Each row of a before or after table is a point. The points were changed in one or more steps. Then noise was added and the rows were shuffled. The steps act on columns, c1 being the first. Write out the steps. A step turns or swaps two columns, mirrors them in a line or flattens them onto one, adds a multiple of one to another, or multiplies or shifts one. Angles are multiples of 10 degrees, from the lower column toward the higher: turns from -170 to 170, lines from 10 to 170 but not 90. Use the fewest steps. Two steps may share a column if one is a turn and the other turns, adds or multiplies; they go together, in the order done. Otherwise the lowest column goes first.

Before, 14 rows:
[[ 15  19  -8]
 [ 13  -8  14]
 [ -8 -11   2]
 [  8 -13   8]
 [ -2  10  11]
 [ -3 -11  16]
 [ 14   1  13]
 [  9  -3  -6]
 [-11  20  15]
 [  3   2 -36]
 [  5 -12  13]
 [  3 -13 -21]
 [ 11   3   8]
 [ 14  24 -60]]
After (14 x 3):
[[ -6  11 -14]
 [ 18 -14  10]
 [ -8 -22  -7]
 [-14   4   8]
 [ -2  14  10]
 [ -1  -1 -28]
 [ -8  -6   8]
 [  6  14   1]
 [  5  -7   8]
 [ -9  11   5]
 [ -8   0  -1]
 [ -5 -26 -42]
 [-11  11   6]
 [-12  -7   9]]
Steps: turn c1 and c2 by -160 degrees; multiply c3 by 0.7

Before (11 x 8):
[[ 11  19  -6  -8  11   3  14  -5]
 [ 13  -8  -7  15  16   8 -10 -19]
 [ 12  -1   3  -8  -1   3 -10  16]
 [  4   6  -4   3   1   2 -17 -12]
 [  2   6  53   1   9   0   0 -18]
 [-32  -1  -5  -7   9  19   7  -7]
 [  9  -9   0  47  11  16  25  -5]
 [  7   4  13  -8  -4   6 -18   0]
 [-60  -5  -2  23   7   2 -12   5]
 [ 13  14  -3   2  17  18 -18  26]
 [ 10  -9  22  -6  12 -11  -6   9]]
After (11 x 8):
[[ 22  -5 -55  23  11   1  -9  -5]
 [ -7 -16  11  -9   3   3  -9   0]
 [ 16   6 -28  -7   7  20  10  -1]
 [-15   0   2  -8   3   6 -18   4]
 [  2   5  12  -9   6   3  17  19]
 [-51  18 -16   1   8   1   3   6]
 [  2  12   6   2   7   2 -16   6]
 [  2  19  14  15  19   8  -4  -9]
 [ -3   4   9  47   2  16  28  -9]
 [ -1 -26  13   1  22  18 -11  14]
 [-24  -9   1  -6  13 -11  -1 -10]]
Steps: turn c1 and c3 by 110 degrees; turn c2 and c8 by 90 degrees; turn c5 and c7 by 20 degrees

Before (13 x 12):
[[ -1  -2 -18 -10  -9  19  50  -1   0   9 -10  10]
 [ 13  -1 -32 -19  -3  12  -1  17   0 -20   2  -6]
 [ -9   7  -5  -6   3 -29  15   3  21   1   1 -43]
 [ -7   1  -5  -6   6  21  -8  20 -13  14  -3  -1]
 [ -4  -3  -1 -25  -6  21  -2  -1  -7  -1   2   7]
 [ -6  -8 -14  -1   8  13 -10   5 -17  10 -36  16]
 [ -4  -9  -4   9   4  14  -2  -3 -17   3   3   2]
 [ -3  10 -22 -12  -9  19 -10  -1 -11  13   3  10]
 [ 34   2 -14 -18  -9  13   0  -2  26   3   2 -16]
 [ 14  23  -6  -2  -2   2  60  -4 -11   3 -43   6]
 [  7  -1  -6  -3  -8   4 -11  16  -6   7  -9  20]
 [  0  24  -3   2 -11  17  -4  -1  30   2 -16   1]
 [ 14  -1  -4  -6  31  11   0  -4   2  12  -2  19]]
After (13 x 12):
[[  0  23 -12   2 -11  16  -2  -2  30  -1 -16  -2]
 [ 14  14 -42 -12  -3  12  -1  22   0  14   1  23]
 [ -6  -5 -24   2   5  14 -11   6 -16  -1 -35 -22]
 [ 35   5 -23 -18  -8  13   1   4  26 -11   3  29]
 [ -9  12 -15  -6   6 -29  14   6  22 -22   1  32]
 [  1  -1 -28 -11   1  18  50   2   0  -2 -10 -13]
 [ 15  -3 -15  -7  29  11  -6  -3   3   0  -2 -15]
 [ 13  21 -16  -3  10   3  60  -4 -11  -1 -43   1]
 [  6  10 -16   4  -9   3 -11  17  -6   4 -10 -18]
 [ -2  11 -32 -11 -10  18  -9   3 -11  -6   3 -16]
 [ -4 -13 -14   7   3  13  -2  -7 -17  -2   3  -5]
 [ -5   3 -11 -24  -5  20   0   7  -8   4   3  -8]
 [ -8  17 -15   0   5  21  -9  21 -15 -13  -3  -9]]
Steps: turn c10 and c12 by -150 degrees; add 0.5 times c1 to c12; turn c4 and c8 by -20 degrees; add 0.7 times c8 to c2; shift c3 by -10; turn c5 and c7 by -10 degrees

Before (11 x 20):
[[-16   1 -12 -15 -11  21  -2  19  11  -6 -26  49  21 -43  -1  11   5 -26
   30 -14]
 [  3  10  11 -13 -12  -3   1 -16 -16   1 -28 -20 -14 -32  -4  -9   7  32
   -6  12]
 [-41   8 -12   4 -13  31 -17 -40  10  -6  -2 -16 -23 -10 -50 -34  -4  14
   40  10]
 [-11  16  33  14  -4 -13 -11 -20   9  17   0 -41 -26 -34 -16  15  32 -19
   -2 -14]
 [ 13   8 -32  35   1  -9 -11   1 -18 -30 -27   2 -15   1   9 -50  39  15
   -5   4]
 [  7  12   0  12  16   8   2   9  38 -22   6 -29 -27   5 -43  -8  -6 -12
  -16  18]
 [  1  55   2 -36   5  -9 -26 -11  29  -9 -13 -15  -4 -26  -2  22   0  -6
   11   3]
 [-29  -8  34   9 -59  -8  -8  -7 -30  13  21   8  -7  -8  -9  34  14 -51
  -19 -40]
 [-10   5 -22   6  10   1  -6  -6 -37   6 -10  -2  19 -30  -4 -20 -51 -60
   27  -2]
 [-24 -43   3 -41 -15  29  18 -14 -14 -24  19  18 -31 -14  37 -44  -3 -15
   -4  -6]
 [ 36  22   8  15  -3  18  13 -35  16 -18 -38  14  -5 -21  34  10   0  28
   25   5]]
After, 11 rows:
[[  6 -11 -27 -11 -12   0   0 -17 -17   0 -26 -19 -14 -20  -4 -11   8  37
  -13  14]
 [ 38 -23 -20  14  -1  16  11 -37  17 -16 -40  11  -4 -19  42   8   2  28
   -3   4]
 [ 14 -11 -10  35   0  -5  -9  -2 -15 -31 -27   0 -16  25   2 -48  41  15
  -15   4]
 [-29  12   4  11 -62 -13  -2  -9 -25  11  25   8 -11 -32 -20  33  15 -53
   -3 -43]
 [-15  -6 -40 -14  -9  21  -5  26  14  -4 -30  48  20  -1  16  10   6 -24
   13 -15]
 [-11  -9 -36  10  12   1  -4  -8 -34  10 -20  -1  19   9  11 -24 -49 -62
   19  -3]
 [-10 -19 -24  16  -5 -16 -11 -20   7  18  -2 -41 -26 -39 -17  17  29 -19
    8 -14]
 [  1 -58 -25 -37   5  -9 -26  -9  26 -11 -17 -13  -2 -12   4  21   1  -5
    6   2]
 [-40  -8 -14   2 -13  34 -18 -41  10  -2 -24 -15 -26   9 -25 -34  -3  15
   59   7]
 [-23  41  -8 -38 -17  27  20 -14 -12 -25  25  20 -34  -9  32 -42  -6 -18
  -10  -7]
 [  7  -9   3  14  14   8  -2  12  38 -21   5 -31 -24   0 -42  -7  -5 -13
   10  18]]
Steps: multiply c2 by -1; turn c3 and c14 by -70 degrees; turn c15 and c19 by -30 degrees; turn c11 and c19 by 20 degrees
